Each wall is flat, endless, passes through zero and stands at right angles to its row. A trip goes straight from one point to another. Which walls does it cross, in order?

Walls:
(1): [-2.7  0.8  0.2]
(2): [-1.0 -3.5 -5.0]
(3): [ 3.8 -1.2  2.5]
(4): [0.4 3.1 2.8]
(5): [-3.0  3.4 -7.1]
(6): [ 4.7 -3.5  3.1]
(7): [-3.2  0.3 -2.0]
Trips:
[ 4.8 -7.4  0.6] to [ 2.2 -1.1  3.4] => 2, 4
[2.9 4.6 2.0] to [ 4.0  8.1 -0.1] => 6, 5
[ 3.1 -4.0  2.5] to [1.8 0.7 1.3] => 4
[0.4 2.3 1.3] to [-2.9 -4.7  4.2] => 6, 4
[-2.2 -5.3 -2.3] to [-0.6 -4.1 -0.1] => 5, 1, 3

Walls:
(1): [ 0.8  0.8  0.2  2.4 -1.0 -3.4 -4.2  2.9  1.5 -9.1 -3.6  1.9  0.0  0.4]
(2): [-0.3 -6.5 -0.9  1.5  1.7  1.0 -5.0  0.2 -2.3  0.1  1.7 -7.7  5.4  0.3]
(3): [  5.1  -0.8   7.7  -4.2  -0.3  -1.4   1.7  -0.8   0.2   0.1   4.0   0.3
 -10.4   3.1]
(4): [ 0.3  2.3  3.9  3.8  0.2  1.4  5.7 -1.5 -0.3 -2.6 -3.2 -2.8 -0.6 -3.8]
(5): [ 2.1  1.1  1.0  1.7 -1.1  1.2  0.4  0.3  4.6  4.5 -1.4  3.7 -0.4 -1.6]
(6): [ 3.3  3.6  0.6  3.8 -6.8 -8.0  0.1  3.8  4.3  1.6  2.0 -8.6 -4.0  2.0]
(7): [ 1.3  2.4 -4.8  1.8  1.1  0.3  2.8  0.1 -0.6 -1.2  5.0 -6.8 -3.9 -1.1]
Trips:
[ 1.5  2.5 -0.8 -0.3  3.2  1.9 -1.4  4.2 -0.7 -1.7 -3.1  4.9  6.3  1.7] to [ 1.0  1.5 -2.9 -1.7  8.8 -1.2  1.9  1.0  2.1  1.8 -9.2  8.3 -0.2  3.5] => none
[-5.5 -3.4  2.5  2.3  2.1  0.0 -5.1  0.6 -3.7  1.1 -4.7  2.9  5.8 -1.2] to [-1.9 -6.4 -3.8 -0.7 -2.7 -2.8 -2.8  3.8 -0.8  4.6  4.7  1.2  5.5 -5.6] => 1, 5
[ 1.3  0.4 -6.2 -1.9 -1.0  1.4  1.1 -2.5 -1.1 -1.2 -5.3  2.5  2.2 -0.2] to [-1.8 -2.7 -2.6  0.3 -0.3 -3.5  1.7  3.4 -6.8 -0.2 -5.1  1.7  0.7  0.6] => 5, 2
